Rows are points. A path goes straight from each point to the next, and from the last back to the first. The post is the endless flat space through its rows: a point in 2 columns, a line in 3, a plane in 4, and so on, so that a path can go around it. Count how often the path circles the post. Going back the other way cancels.

Post (1 x 2)
[[-4.7  1.5]]
Path (32 x 2)
[[  6.2  -3.4]
 [  5.1  -9.9]
 [ 30.2  -1.2]
 [ 18.0  37.2]
 [-33.8  28.0]
 [-25.1  -6.8]
 [-11.7 -24.7]
 [ 23.0 -18.3]
 [ 24.5  28.0]
 [ -3.6  13.8]
 [-26.2   8.0]
 [-28.0 -12.4]
 [ -0.7 -17.8]
 [ 15.3  -5.2]
 [  4.0  15.0]
 [-16.0  13.5]
 [-21.1  -0.2]
 [-27.8 -33.4]
 [ -4.8 -22.4]
 [ 33.1  -6.0]
 [ 12.3  14.9]
 [-17.8  20.2]
 [-36.5   7.1]
 [-11.9 -13.1]
 [-15.8  -7.4]
 [ -3.6  -8.9]
 [ 28.6  -4.7]
 [ 17.7  15.9]
 [ -9.5  25.0]
 [-35.9   8.1]
 [-17.9 -22.5]
 [  2.5 -17.7]]
Times around: 5

Post (3 x 4)
[[ 10.2   4.7 -11.5  13.7]
 [ 17.0  -1.6   0.7  -4.3]
 [ -7.5   4.4  23.3 -20.6]]
Path (24 x 4)
[[  7.0  32.2 -14.4  14.0]
 [-25.2  33.3 -20.6  25.0]
 [ 27.6 -35.4  26.5 -55.4]
 [  8.0  -9.7  18.3  -5.3]
 [ 24.7 -19.7   5.1  -6.9]
 [ 12.3 -15.4  12.7 -15.2]
 [ 16.5  -4.1   9.1  -4.4]
 [ 11.6  24.9   2.9   5.0]
 [-14.6  10.0  26.3 -30.6]
 [ 15.7   1.7   6.2 -21.2]
 [  4.1   7.1  -2.5 -14.4]
 [ 11.3 -18.8  -4.9 -15.3]
 [ 10.0  -4.3  -9.1  22.5]
 [  1.4   5.2  11.6  16.7]
 [ 50.5 -12.7  20.9 -46.1]
 [ 37.3  -9.5   8.6 -32.9]
 [ 21.2   0.7  11.0 -37.2]
 [-12.2  15.6 -36.3  40.9]
 [ 28.3 -21.5   5.4   3.0]
 [ -4.2  13.6  16.5  13.2]
 [ -8.2  28.0  -2.4   6.0]
 [  1.4  13.1 -29.6   8.4]
 [  5.4 -14.5  11.8 -14.4]
 [  8.6   4.1   2.9   8.4]]
Times around: 4

Post (7 x 8)
[[ -7.4   2.6   5.0  -4.7   2.2  -4.1  27.2 -20.7]
 [  2.7 -10.5   4.3  -6.9   7.8 -21.6   6.8 -19.0]
 [ -9.4 -11.4  12.4 -19.1   5.0  21.5   8.9 -23.3]
 [  6.7  -1.6  -4.9 -10.5   0.5  31.3   3.5  -3.7]
 [ -7.3   7.3  33.3  20.8   2.2 -31.1 -17.8   7.8]
 [-27.3  -0.5 -21.4  -9.6  18.9   1.1  19.9  -6.6]
 [  7.4 -14.4  46.0  14.3  -4.8 -25.4  -1.4  15.2]]
Path (31 x 8)
[[-23.8 -12.7  36.6 -13.5   2.6  18.5 -30.1   1.7]
 [  8.4 -11.5  14.4  -6.1   7.7 -17.4 -12.9  13.9]
 [ 14.4 -12.7  39.5  -5.5  -1.7  -1.9  -1.3 -22.7]
 [-19.4  14.9 -19.7  32.6  21.0 -19.3  -3.0  10.9]
 [-12.8   9.2   0.1   9.3  -1.6   3.7 -20.0 -29.5]
 [-24.1   6.1  22.7 -22.5  -6.3  25.8  -9.6 -31.4]
 [  7.6   6.4  57.3   5.7  -3.5 -52.3  -5.9  -2.5]
 [ -7.8 -19.9   7.3 -26.7   3.3   4.2  12.8 -10.9]
 [ 14.5   9.9  57.1  24.3 -22.9 -16.7 -24.6  -6.8]
 [-23.8  -3.5   7.9  16.3  14.5 -33.3 -37.6 -13.2]
 [ -7.2  -3.8  39.5  13.5  12.6  15.9 -53.1  17.9]
 [  7.1   8.5 -12.8 -15.1  16.6   6.5  29.1 -20.6]
 [ 12.1 -12.5 -17.8  -9.6   4.2 -18.4  38.9  13.5]
 [ 15.3  -8.2  18.5  -6.9 -19.0  10.8  26.4  12.5]
 [-26.1  11.1   3.4  -9.0   9.3   2.6  26.4  -0.7]
 [ -6.2  -7.3  33.0 -10.0   4.2  12.6  33.8 -28.2]
 [ -0.6  11.1  13.3  17.6   0.0   8.3   2.8  -4.4]
 [-34.0  12.4  17.8  20.9  -5.6 -15.7  34.5 -11.2]
 [-11.2  28.2  67.1  26.1 -24.9  19.7 -30.5  10.1]
 [  1.2 -14.2  10.9 -24.6  -0.7  23.3 -18.3  11.2]
 [-48.9  11.9   1.8  -2.2  -6.5  28.1  29.8 -11.2]
 [  1.2 -26.4  57.1  -6.6  -8.9   6.4   3.4 -33.2]
 [  4.3  16.4 -19.7  27.9  17.0 -13.6  -8.2  22.8]
 [ -9.0 -16.0  33.0 -16.2   8.2   5.9  14.9 -19.0]
 [-29.5  22.3  18.5 -13.4   1.1 -11.8  36.9 -21.1]
 [ 10.1   7.6   0.3   3.7  -9.0  -6.4   1.3  -9.0]
 [ -9.2  -3.4  40.6  12.9 -17.7  19.1  32.2   6.3]
 [ 11.2  11.1   5.9  12.7  -2.3   7.0  25.0 -21.4]
 [  0.3  23.5  38.0  33.2   4.8  -6.3 -23.7  -7.8]
 [-15.4  -5.7  -4.1  13.9   4.6  11.1   2.9   0.5]
 [  0.4 -20.7  -6.1  -3.6  -4.5 -11.9  19.9   6.2]]
Times around: 0

Post (10 x 11)
[[  8.3 -18.8 -24.1  19.2  18.2 -14.7  11.5   1.6  -4.8   8.0  -1.6]
 [ -7.8  -2.7  15.6   7.8 -25.6  13.3  -9.2 -10.0  14.7   0.6  20.8]
 [ -7.7   4.1 -22.1  36.0  10.4 -19.0  22.3  30.6   3.2  -0.8 -12.2]
 [ -3.7 -21.4 -20.6  21.6 -13.2 -14.3  23.0  28.3 -12.2  -1.1   1.4]
 [  5.6   0.8  10.3 -28.2  -3.8 -34.5 -27.0  -2.2  26.6  16.7  26.5]
 [ -3.1  -1.5   8.7 -24.6  -7.6  -7.7   7.8   0.1  11.6  15.9   6.7]
 [ 21.4  17.0   3.0  13.5 -31.9  11.8  -8.6  -0.2  -4.3  -6.3  -7.3]
 [  7.8   1.9  -5.3   9.2 -11.9  18.8   5.0   7.4  -6.8   5.5  25.1]
 [ -1.5   7.9  -6.1 -19.8 -16.1   9.0 -23.8  -0.9  12.9  -8.6  13.4]
 [  1.6 -14.3 -34.1  41.2  -3.2   8.5   1.0  29.4  14.6  14.8 -19.8]]
Path (30 x 11)
[[ 30.7  -2.4  -2.8  -0.6  -3.5 -22.4  15.5  -0.9   0.2  23.4   4.6]
 [  4.2 -28.1 -20.6 -29.6  25.6  -6.0  46.1  19.6  10.6  45.7  -5.0]
 [  8.0 -13.8 -16.0 -36.3  38.3 -10.5  -7.4 -28.8  -3.6  -7.0  13.5]
 [-23.8 -17.8  14.4  31.9 -20.0   7.8  11.1   0.6   2.9  -9.7   6.5]
 [ -8.3 -12.7  12.4 -11.0 -16.4  -3.2 -11.8  20.6   2.6  15.5  43.8]
 [-19.8   3.5 -18.5  18.7 -24.4   2.4  -1.2  12.1   0.2  10.7 -17.1]
 [  6.3 -19.9 -21.4   7.8 -23.6 -20.0   9.0  35.4   8.2  24.8   4.8]
 [  7.7  16.7 -50.8 -12.9  16.9 -20.0   2.1  23.0 -11.3  -3.8  27.6]
 [-13.4 -22.4 -31.6   6.9  10.7  -1.0  14.8  -6.9 -44.8  -6.7  32.1]
 [-28.2 -25.8 -15.1  53.4  -6.5 -38.9  41.1  19.1 -12.5  10.0  26.3]
 [-11.2 -11.2 -12.9   2.2 -51.6  33.8  12.6  21.8  30.9  18.6  10.1]
 [  8.8  -6.0  -7.6  30.1  -0.1  39.1  26.8 -41.1   2.9   4.5  21.7]
 [ 16.7 -11.7  -8.9  10.2 -56.3   1.3 -41.3  14.9  39.9 -12.1   6.0]
 [ -4.4   7.3   9.8   7.3  -2.1  19.3 -17.3  -7.5   5.1 -23.0  13.3]
 [-15.9  10.4  -1.1  25.4   8.2 -23.6 -20.2  41.2  28.4  15.5  -4.0]
 [  6.0 -26.5  -3.8  16.9  -1.4 -19.3   4.2 -25.7  -1.3  13.7 -20.2]
 [-32.2  41.1  16.7 -18.7  -9.4  -6.2   6.7 -15.4  30.9  -5.2  15.4]
 [  6.0   2.2  -5.8  15.3 -32.3  14.8   0.3  18.8  28.9  -5.1   8.7]
 [ -1.7 -23.3   8.5 -12.9 -13.5   4.6   4.7  16.6  19.8  20.5   2.5]
 [ -4.5   0.6   6.8  34.2   1.2 -25.2  42.3  47.3  -8.3  22.4  -5.8]
 [ 10.2  -7.2  -0.9  56.9  -3.6 -40.1  -6.6  -3.4   8.2  13.4 -15.4]
 [-25.4  -5.2  -8.0  -0.9 -24.3 -18.9  30.6  17.1 -11.4 -22.7   2.3]
 [ -2.5 -42.3 -15.4  32.9  -6.6 -35.2  24.5   4.1  23.4  20.5 -37.7]
 [ -3.6 -15.3   6.0 -12.8  -2.0  -5.0  15.4   7.0  15.7  11.5   3.8]
 [ 14.9  11.9   3.2 -11.6  13.7 -14.5   0.2 -14.1  16.0   9.5  -1.3]
 [ 12.1 -26.1  -8.0   9.5   6.9  -1.9   2.7   8.5  18.9  33.1 -15.2]
 [-20.8  27.3   7.3  -0.8  17.6  -3.9  -3.2   2.7  18.8   0.0 -19.8]
 [-15.7   8.7   0.8   6.2   9.1  11.6 -13.1 -21.4   5.9  -6.5  42.8]
 [ -5.6  -3.5 -52.2   1.9   1.3 -14.9   1.2   2.2 -20.2 -45.9  25.1]
 [-14.1  18.2   2.5   1.2  -4.7  -4.6  44.5  -5.3   1.7   3.8  27.5]]
Times around: 4

Post (11 x 12)
[[-11.0  -2.3  11.2  20.2  -5.6 -13.1  -6.2   4.5   5.6  14.4 -22.7  10.4]
 [  7.6 -14.7 -22.0 -37.0 -23.0  45.1  24.8  19.1  -8.7   7.0   2.6   3.2]
 [  0.2 -26.7   2.9  -2.8   0.5  -5.3  -3.1  37.8   2.3  25.3   7.5  12.2]
 [  6.4  16.6 -16.1  -0.3  10.1  13.9  -1.9  -2.0  21.5 -23.0  19.3 -10.1]
 [ -9.1  -6.1  21.5 -15.7  -4.7 -22.7  25.4  22.1  -7.2  25.9   6.1  10.5]
 [  2.1  -2.5   1.3   5.0  23.3  -1.6   8.2  15.8  -7.7   1.3  -5.3  -0.7]
 [ -2.5 -38.3  -0.8   2.5 -27.6 -18.0  29.8  22.9 -11.9  22.5  -6.3   2.0]
 [  1.5  20.4 -13.5  10.2  10.4  13.0 -37.1  -5.4  -9.4 -22.5  26.0 -15.3]
 [  5.7  -7.7  20.5  14.4  18.6   5.8  -7.8 -21.1  -0.6   8.6   7.4  10.2]
 [  7.5  17.6  14.5  31.2   4.8  25.7  -3.8   0.2   0.7 -18.1  25.2 -15.8]
 [ 10.9  -2.1  29.4   6.8  15.0 -10.4  -8.0   1.0   5.4 -11.8 -10.8  -6.4]]
Path (29 x 12)
[[ -8.7  32.3  28.1  32.9 -27.3 -13.5  20.5  -9.1  34.6  -0.3  -0.2  11.9]
 [ -2.5  14.9 -34.1   8.9 -25.9   4.0  23.4  12.5   4.0  -3.9 -30.2 -15.5]
 [  4.1  30.4 -18.3 -39.7  -0.1  47.1 -34.5   3.1 -18.7 -21.6  11.9 -32.5]
 [-19.3  -2.0  15.6  26.0 -10.0  -6.2 -17.8 -44.5 -13.0 -14.1  14.6 -16.7]
 [  3.0 -30.2   2.4  -5.9  -1.1  -5.2 -13.5 -35.8 -25.5   0.9   7.5   5.6]
 [  2.8   4.0   7.9  46.2   6.6  -8.4 -12.8   9.6  -0.5 -19.4  -0.7  -0.4]
 [ -2.6  -5.8  -5.9   8.2  15.8  -6.8  -0.6   8.6 -38.8  16.4 -14.2   3.9]
 [  2.7  16.7 -14.9 -25.4  23.7  -7.1 -11.6  24.2 -15.8   1.4 -11.2 -19.6]
 [ -0.9  -2.3  40.3 -10.7  -0.3  -6.1  46.2 -39.4  22.5   5.6   1.6   3.0]
 [-12.9 -26.7  -5.7  22.3 -16.0 -10.3  44.5   8.2  15.1  23.7 -21.7  19.2]
 [-13.9  36.1  45.8  18.7 -16.2   5.0   5.3   4.9   4.3  -6.1   3.0   4.0]
 [ 11.1  -3.5  18.4 -24.9  20.8   6.8   8.4  26.3  32.3 -10.0  -2.2  -1.4]
 [  3.3  16.1  20.0 -18.7  27.1 -14.0  -3.9  40.3  13.5  -7.8  -0.2 -17.2]
 [  4.7  -8.0 -13.8   2.9   7.5  -0.6  15.9  32.9  -7.7  20.4   1.9  -5.5]
 [ 17.6  -3.5 -16.2   6.0   8.9   1.3  40.7  -5.6  -5.0   1.1  33.3  -3.4]
 [ -9.6  -2.9  71.5  15.2 -45.5 -50.4  22.5 -18.4 -25.9  37.2  -3.5 -12.1]
 [ -3.4  -7.0  32.2   2.3  -3.0  17.3   8.6  -5.9   4.4  13.0  11.1 -10.3]
 [-12.2 -31.8  -1.6  19.3 -36.4   7.0  29.7   6.2   3.7  12.9  -5.3   4.4]
 [  3.7  16.4   9.9   6.8  -2.1  17.2  -3.3  13.6 -15.9 -20.7  16.7  -8.6]
 [ 11.7  -9.3  -2.5  -5.8  -9.8  10.7  12.0 -11.9 -11.1  22.0  12.4  26.9]
 [ 19.4   9.1  -4.3   9.3 -31.2  35.5  -3.1  20.5  11.0  -7.6 -24.9 -20.0]
 [-12.7  -0.4  25.5  -0.6  28.1 -27.3  24.8 -14.4   8.6  11.7 -15.2 -10.1]
 [ -6.8   7.0 -10.9 -21.7   4.4 -13.8   6.3  23.6  45.5  -8.7   2.7   5.8]
 [ 16.6 -26.6  13.9   4.6   3.8 -37.2  42.2  52.5  11.4 -38.3   8.8 -23.5]
 [ 29.1  25.0   6.1 -35.7  27.5  10.3  -7.9  45.2  10.5 -34.1  15.0  -7.6]
 [  4.1  -0.8 -11.0   7.9 -11.0  39.7 -21.8 -10.2  -6.9  27.5 -27.8  18.6]
 [ 19.4 -22.2 -19.5  10.9  43.5  26.8 -24.9  27.6   4.5  -6.8   7.9 -10.4]
 [-14.0  -6.9  19.2  25.4 -55.3  25.3  24.5 -37.2   5.5  13.2 -21.9   8.4]
 [-17.2  39.4   0.0   6.5   5.3   7.7  12.7 -24.5  13.2  -4.7  25.1  12.7]]
Times around: 4

Post (17 x 18)
[[  9.6  10.8   8.6  37.5  -4.4  -3.6 -10.2   5.3   9.3  10.5  14.0 -24.9
   37.2  27.5  25.5  14.3 -21.1  -4.5]
 [ 10.8  -9.2   7.0  32.0 -12.2   1.4  17.1   8.6 -27.4  -2.6  -2.2 -38.3
   21.2  13.6  -8.6 -29.5 -21.2  21.3]
 [-34.7 -15.1  -3.1   6.4  -6.4 -28.9  15.2  -0.3 -13.4  12.7   5.7  17.8
   15.7  46.7  -3.3 -32.9  -6.6 -32.2]
 [  0.1   4.8  -5.5 -14.4   1.3  -5.4  -6.0 -21.9  -5.6  16.5   1.2  20.5
   -9.2 -26.7  28.9  -0.2   6.1  40.8]
 [-16.5   9.2   9.3   7.0 -20.6  21.0   6.3  -2.9   7.9  -9.3   9.0   9.2
    9.9  23.3   6.6   5.0  -8.7 -31.8]
 [-32.9   2.5   4.7   0.0   3.4  -4.9   7.7   1.6 -46.6   4.3 -16.0  -3.6
    1.0  -3.1 -18.6  -3.8  -9.1 -20.2]
 [-15.4  -9.8 -41.0  24.7  -8.6   9.6 -10.5   3.0 -11.1  17.4  -1.1 -11.8
   25.8   9.9   7.0  26.6   5.0  -6.3]
 [-39.4  -8.5  18.0   1.7  10.2  -2.5   1.4  14.6 -11.1  -0.7  -4.1 -17.5
  -18.9   6.3  26.4  -9.8  -0.8  -6.9]
 [ 26.5 -21.6  13.4 -22.5  -8.9 -11.0 -11.6 -21.5  -3.5  21.0  31.3  16.4
   12.1   3.4 -16.3   6.9   5.9  34.7]
 [-15.3  -9.2   2.3  12.1  23.3  18.0 -23.4  15.9 -12.5  -6.5 -12.2   0.5
   20.7   7.1   1.6  -5.9 -18.8 -18.6]
 [ 30.5 -11.5   9.5 -20.6 -17.2  10.9  -5.9  32.3 -20.9  20.6  11.3 -15.5
    9.3 -21.6 -13.2 -11.4  -6.3  14.6]
 [  9.5  14.3 -31.0  -6.9  38.8   3.4   9.5  20.6  -5.5  -3.3 -18.0   5.1
  -13.8  19.9   1.8 -17.3 -34.6 -16.4]
 [ -1.3  -9.9   6.5 -12.8   0.9 -14.8  -3.8  20.3  14.3  -3.5  -7.9  23.2
    1.0   1.0 -19.0  22.4  -3.1 -18.0]
 [ -8.9  -7.8  -0.8   8.7  17.9   9.6  12.7   5.8  -4.7   8.3 -10.1   8.8
  -14.0 -21.4  18.3   9.6   7.4 -24.6]
 [-37.9   4.2  26.4  -7.0  -6.3  -1.3 -15.5  -8.6  -1.5  16.6   3.0  14.4
   15.8 -28.6 -33.3   4.2  35.0  26.4]
 [ -2.0  18.9  -4.4  25.6 -22.0 -13.5  -5.4   2.5  -5.2  -2.6  28.5  23.2
   25.0  14.4 -12.2   7.4  13.9  -3.2]
 [-13.0   2.0 -12.7  -6.2   0.6  -0.8   1.8  -8.6 -18.6  -9.6  19.0  -0.8
   16.4  -9.1  -3.9 -16.4 -11.4 -10.6]]
Path (24 x 18)
[[-25.2  16.7  12.9  -0.9 -18.3 -26.6   3.9 -16.9   2.1  19.2  21.0 -14.8
   46.2  47.8   4.1  10.3 -10.5 -43.7]
 [-34.8  10.4  -2.5  29.1 -16.0 -21.0 -12.0  47.3 -29.3  20.4   8.3 -14.7
   25.8 -42.7 -19.1   1.6  45.5  35.0]
 [ -3.4  -2.1  -5.5   4.3 -11.2  -6.6 -17.0   6.0  13.2   1.7   1.8  -1.2
   18.3  18.3 -32.7  42.7 -10.8   8.1]
 [-53.7 -27.9   6.0  -6.9  -5.5  -3.8 -14.6  -8.0   8.1 -20.9  11.2 -12.4
   -0.7  16.5 -20.7 -26.8   2.2 -20.1]
 [ -3.6  29.1  16.9  71.6   7.5  -2.6  10.9  23.2 -19.6  16.7 -38.0 -16.9
   24.8  -4.9 -16.8  -9.1  16.5   8.6]
 [ -6.1  34.1  11.0  31.0   7.5  -8.1   8.0  13.7 -19.6  -1.5  11.4  -1.1
   34.0 -22.1 -15.7  -0.6   7.1   3.7]
 [-30.6 -17.1   2.9   4.0   7.7  -5.4  15.3  -1.2  11.6  -4.9  -2.7 -12.4
   48.0  13.4  -1.1  -8.5 -19.8 -17.3]
 [-16.9  20.6 -11.1   8.8 -10.0 -28.9  21.3   3.8  -2.6  -8.5   1.5 -15.5
    9.4   8.7  -9.7   0.2   1.3 -21.8]
 [ 27.5   0.2   7.7  51.0 -44.7  37.4   6.7  22.9 -40.6  -9.4 -24.3 -32.3
   11.1 -13.1 -32.2   7.7 -19.8 -28.0]
 [-29.3  20.9  23.8   3.1   2.7  -8.6 -14.9   7.9 -21.0   4.7  14.0  26.6
   -7.5 -22.0 -11.4 -11.0  23.2  40.8]
 [ -9.6 -19.7  -8.0  -5.4 -14.7   8.7  -1.2   9.1   3.1   5.0  -1.6 -34.6
   17.2 -24.8  10.8  20.1  -0.8  17.5]
 [-12.2  33.9   7.3  24.6  17.6 -12.0  23.1 -15.2   1.0   2.7   9.5   4.9
  -15.9  40.6  -2.8  24.9  19.6 -16.3]
 [  9.8 -10.7 -25.4 -12.8  -6.1  13.7  17.0   0.3  -7.7 -12.9 -18.4   3.6
    6.4  -7.9   2.3   3.0 -18.0  -5.6]
 [ 37.0  -0.5 -62.7  12.1  12.2   5.3  29.4  48.2 -22.3  39.1 -15.5   2.7
   15.9  -2.8   0.3 -31.3  -9.1  13.4]
 [ -9.5 -37.1 -18.4   1.6  -2.1   3.0  -8.0  -8.6 -17.3  15.4   0.7  -4.1
   20.4   2.3   2.9  -5.4 -12.2  16.3]
 [ -7.4 -16.8 -23.7  -6.5   3.6   9.2  18.2 -18.2  14.3  -3.8   0.5  14.7
   11.5  51.4  13.7  24.1 -29.5 -25.3]
 [ 21.4  11.9 -24.5  18.0   4.6  12.5  38.7   8.6  -8.7 -10.5 -22.5 -43.3
    2.6  19.2   7.5 -38.0 -36.1  -2.6]
 [-30.8  45.0  12.9  35.6 -16.2   9.7 -15.5 -36.0 -19.0 -25.1 -13.3  20.1
   20.3  14.3  -2.5  18.4 -21.7  -6.3]
 [-12.8  12.2   1.6  20.3 -26.7   4.7  -4.3  -7.2 -22.2  15.6  -1.3 -27.6
   24.1   0.0  -4.1  11.7 -22.5  -3.7]
 [ -5.9  11.0 -39.1  17.6  -5.1 -11.0  -7.5  11.2 -28.2  43.6 -11.4 -36.5
   -1.8 -31.0  19.3  15.8  18.2  20.5]
 [ 17.6 -38.2  13.6   8.1 -13.8 -16.1  10.3  17.9  -5.4  17.5 -14.6 -15.7
    1.5  -6.6  -7.8 -17.2  16.0  29.4]
 [-36.8  36.9  25.1  26.3 -14.6  21.4 -21.6 -24.2  -6.4  17.1  17.1   1.7
   26.1   3.4  35.5 -25.4  -9.5 -36.3]
 [ -3.9 -36.4   0.8  25.4  13.7  -6.7  -5.6   5.2  -2.2  31.1   9.3  24.5
    6.6   3.1  18.3 -16.5   2.3  21.1]
 [ 28.4 -21.0 -39.9 -21.0  18.5  -0.3  15.2  32.4 -45.3  24.1   9.4  21.5
    0.0  -1.2  18.1 -51.4  -8.3   5.0]]
Times around: 1
